Rows are points. Each copy is the shape, with its points in the same order, turned, moved and blurred by noise. Say if it was mirrored as well.

Shape:
array([[-46,  39],
       [-90,   7],
       [  8, -51],
       [ 37,  15],
       [ -8,  -8],
       [-30,  -4]])
Copy 1:
array([[ 40, -32],
       [101,  -5],
       [ 10,  77],
       [-32,  15],
       [ 17,  32],
       [ 40,  17]])
Copy 1 is: only turned
Copy 2:
array([[-28, -62],
       [ 16, -97],
       [ 45,  13],
       [-27,  24],
       [  7, -12],
       [ 10, -34]])
Copy 2 is: only turned

Shape:
array([[ 53,  -4,  24],
       [ 51,  53, -25],
       [-14, -39, -68],
       [-14,  13, -39],
       [-30,  62, -13],
       [-69, -18, -28]])
Copy 1:
array([[ 79,  15,  11],
       [ 51, -55,  25],
       [-11,  27,  83],
       [-16,  -2,  34],
       [-23, -36, -11],
       [-50,  38,  20]])
Copy 1 is: only turned
Copy 2:
array([[ 24, -39,   1],
       [ 48, -23,  62],
       [-11,  73,   4],
       [ -9,  21,  40],
       [-27,  -6,  76],
       [-77,  26,  26]])
Copy 2 is: only turned
Copy 3:
array([[-61,  24,   6],
       [-34,  74, -40],
       [  2, -34, -74],
       [ 19,  19, -45],
       [ 42,  57, -14],
       [ 56, -27, -25]])
Copy 3 is: mirrored
Copy 4:
array([[ 36, -36,  31],
       [ 74, -42, -28],
       [-37, -24, -55],
       [ 12,   3, -49],
       [ 65,  36, -41],
       [-23,  50, -43]])
Copy 4 is: only turned

Shape:
array([[  57,  -41,   -1,  -11],
       [ -85,    7,   -5,  -69],
       [  20,   -7,   34,    3],
       [  -4,   30,  -32,   33],
       [  41,   -5,  -18,   23],
       [-111,  -15,  -26,  -51],
       [ -18,  -14,   -9,   48]])
Copy 1:
array([[-33,  85,  24, -23],
       [-18, -40,  32,  89],
       [-71,  46,  10,  -1],
       [-18,  -9, -14, -42],
       [-29,  46,  -1, -43],
       [  0, -59,  57,  71],
       [-41,   2,  27, -43]])
Copy 1 is: mirrored
Copy 2:
array([[-47,  60,  -5,   3],
       [ 12, -54,  65,  63],
       [-32,   6, -28,   0],
       [ 44,   8,   4, -31],
       [ -7,  45, -10, -15],
       [ 19, -63,  96,  37],
       [ -8,   4,  18, -50]])
Copy 2 is: mirrored
Copy 3:
array([[ -29,   33,  -48,  -17],
       [  14,  -89,   53,  -46],
       [  -1,   10,   -7,   22],
       [  72,   -4,  -23,    4],
       [  27,   26,  -46,    2],
       [  26, -119,   23,  -49],
       [  40,  -25,  -42,   24]])
Copy 3 is: mirrored

Shape:
array([[  19,   19,  -15,  -61,  -10,   20],
       [  44,   26,  -20,   42,   13,    6],
       [ -74,   -2,  106,   49,    6,    4],
       [  16,    5, -100,  -19,  -60,   16],
       [ -70,   26,   49,    2,  -38,    4],
       [  41,  -13,  -67,   -2,  -12,   30],
       [   6,    7,  -11,   21,   -4,  -30],
       [ -22,  -29,   67,   15,    4,    5],
       [ -43,   23,  116,    9,  -54,   44],
       [  21,  -28,  -15,   15,  -17,  -31],
       [ -45,   34,   -8,   19,    1,  -63],
       [  36,   16,  -28,   20,  -32,  -73]])
Copy 1:
array([[ 27,   5, -12,  23, -11,  -5],
       [-34,  -8,  47, -13,  43,  29],
       [-26, -20, -81, -45,  55, 124],
       [  6,  39,  15,  59,  65, -53],
       [ -4,  -5, -80,  23,  40,  80],
       [  5,  31,  40,  -4,  53, -29],
       [-50,  -7, -10,  -2,  38,   9],
       [-22,  14, -54, -61,  19,  66],
       [ 16,  33, -76,  -7,   3, 135],
       [-52,  21, -10, -11,  33,  -3],
       [-58, -49, -46,  33,  54,  17],
       [-88,  10,   7,  32,  20, -12]])
Copy 1 is: mirrored
Copy 2:
array([[ 18,  38,  14,   5, -59, -13],
       [-15,  25, -43, -11,  16,  32],
       [-33,  -6,  72, 107,  69,  39],
       [ 26, -31, -34, -47, -44, -53],
       [  3, -25,  42,  92,   9,  -5],
       [  5,   9, -16, -58, -19,  -9],
       [-38,  10, -20,  17,   9, -10],
       [-44,   9,  65,  43,  24,  27],
       [  4, -33,  75, 105,  -4,  68],
       [-60,  -2,  -4,  -8,  -1, -10],
       [-36,  13, -29,  69,  25, -46],
       [-71,  -1, -57,  14, -23, -19]])
Copy 2 is: mirrored
Copy 3:
array([[ -43,   12,   12,   49,   19,   -6],
       [  18,  -31,    9,  -10,   29,   58],
       [   1,   57,  -40, -111,   14,  -41],
       [  -6,   -5,   73,   63,  -50,   39],
       [ -11,   37,    4,  -44,  -17,  -60],
       [ -11,    2,   39,   42,   -4,   77],
       [  12,  -14,  -23,   -2,  -19,   23],
       [   3,   61,  -46,  -46,   14,    4],
       [  19,   90,    6,  -65,   45,  -74],
       [  25,    9,  -24,   19,  -26,   41],
       [   4,  -39,  -27,  -32,  -49,  -21],
       [  55,  -35,  -23,   31,  -33,   16]])
Copy 3 is: only turned
Copy 4:
array([[-22, -41, -34,  12, -16,  -4],
       [ -1,  -5,  47, -19,   5,  56],
       [ 42, 122,   9, -34, -56, -43],
       [-57, -64,  18,  47, -71,  50],
       [ 20,  54, -27, -10, -85, -17],
       [-52, -46,  41,  24, -14,  32],
       [ 13,  15,  22,  26, -23,  42],
       [  1,  81,   9,   0, -13, -33],
       [-17, 102, -50, -62, -60, -24],
       [-10,  20,  29,  53, -16,  33],
       [ 66,  21,  10,  30, -60,  29],
       [ 12,  10,   9,  53, -14,  82]])
Copy 4 is: mirrored

Shape:
array([[ 101,  -38,   -7,  -31,   -5,  -17,   52,  -45,  -29],
       [   0,  -31,  -73,  -29,   17,  -23,   35,  -25,   -4],
       [ -67,  -43,  -27,   -3,  -30,   -7,   21,    2,   -9],
       [ -16,  -41,   -1,   -5,    0,  -14,   28,   -8,  -41],
       [ -47,   49,  -63,   31,   16,  -24,   24,  -30,   -6],
       [  38,  -30,   -9,   50,   19,    2,  -11,    5,  -50],
       [ -49,   12,   13,  -38,   -3,  115,   13,  -27,  -41],
       [  25,   40,   10,   39, -106,  -36,   28,  -12,   22],
       [ -68,  -28,   22,   40,   30,  -11,   -3,  -41,  -15],
       [ -64,   23,   -1,  -21,   11,   -5,   28,   47,   -4],
       [ -47,  -40,  -12,  -37,   23,  -21, -123,   18,  -31],
       [  83,  -46,    4,   38,   27,   64,   29,  -41,   40]])
Copy 1:
array([[-33,  31,  76,  19, -14,  36,  25,  63, 106],
       [ 51, -20,  42,  19,  24,  50,  -7,  24,  66],
       [ 77, -26,   7,  29, -13,  18,  -5,  46,   5],
       [ 48,  -1,  23,  13,  -1,   0,  17,  66,  41],
       [ 71,  20,  67,  30,  54,  22, -19, -15, -20],
       [ 39,  35,  71, -14, -30, -51,  -3,  39,  64],
       [-10,  -7, -16,  61,  41, -54, -82,  87,  10],
       [-12,  62,  45,  47, -53,  47,  38,  14, -44],
       [ 71, -15,  48, -33,  11, -19, -20,  83, -25],
       [ 39, -19, -25,  12,  44, -27,  15,   7,  -9],
       [ 87,  16, -42, -80, -17, -14, -77,  19,  44],
       [-55, -44, 113,  12, -39, -16, -30,  54,  56]])
Copy 1 is: only turned
Copy 2:
array([[ 53,  46,  18,  -9,  31, -50, -46, 108,  -3],
       [ 64,  12,  -9,  39, -48, -19,  -8,  28,  -8],
       [ -6,  -6,  -2,  29, -26, -51,  42, -14,  16],
       [ -2,  15,  24,  27, -17, -51,  -7,  22,  16],
       [  1,  52, -11,  47, -61,  -2,  50,  13, -67],
       [ -1,  14,  86,  15,  -3,  -1, -16,  50,  -1],
       [-78, -12, -46,  90, -27, -25, -46,  42,   3],
       [-29,  33,   1,  -5,  63, -40,  77,  50, -56],
       [-30,  63,  39,  79, -19, -14,  16, -25,  12],
       [-49,  19, -30, -17, -42, -28,  11, -11,  -1],
       [-26, -55,  56,  25, -15, -13, -63, -82, -48],
       [ 30,  31,  14,  48,  59,  60, -23,  85,  41]])
Copy 2 is: only turned
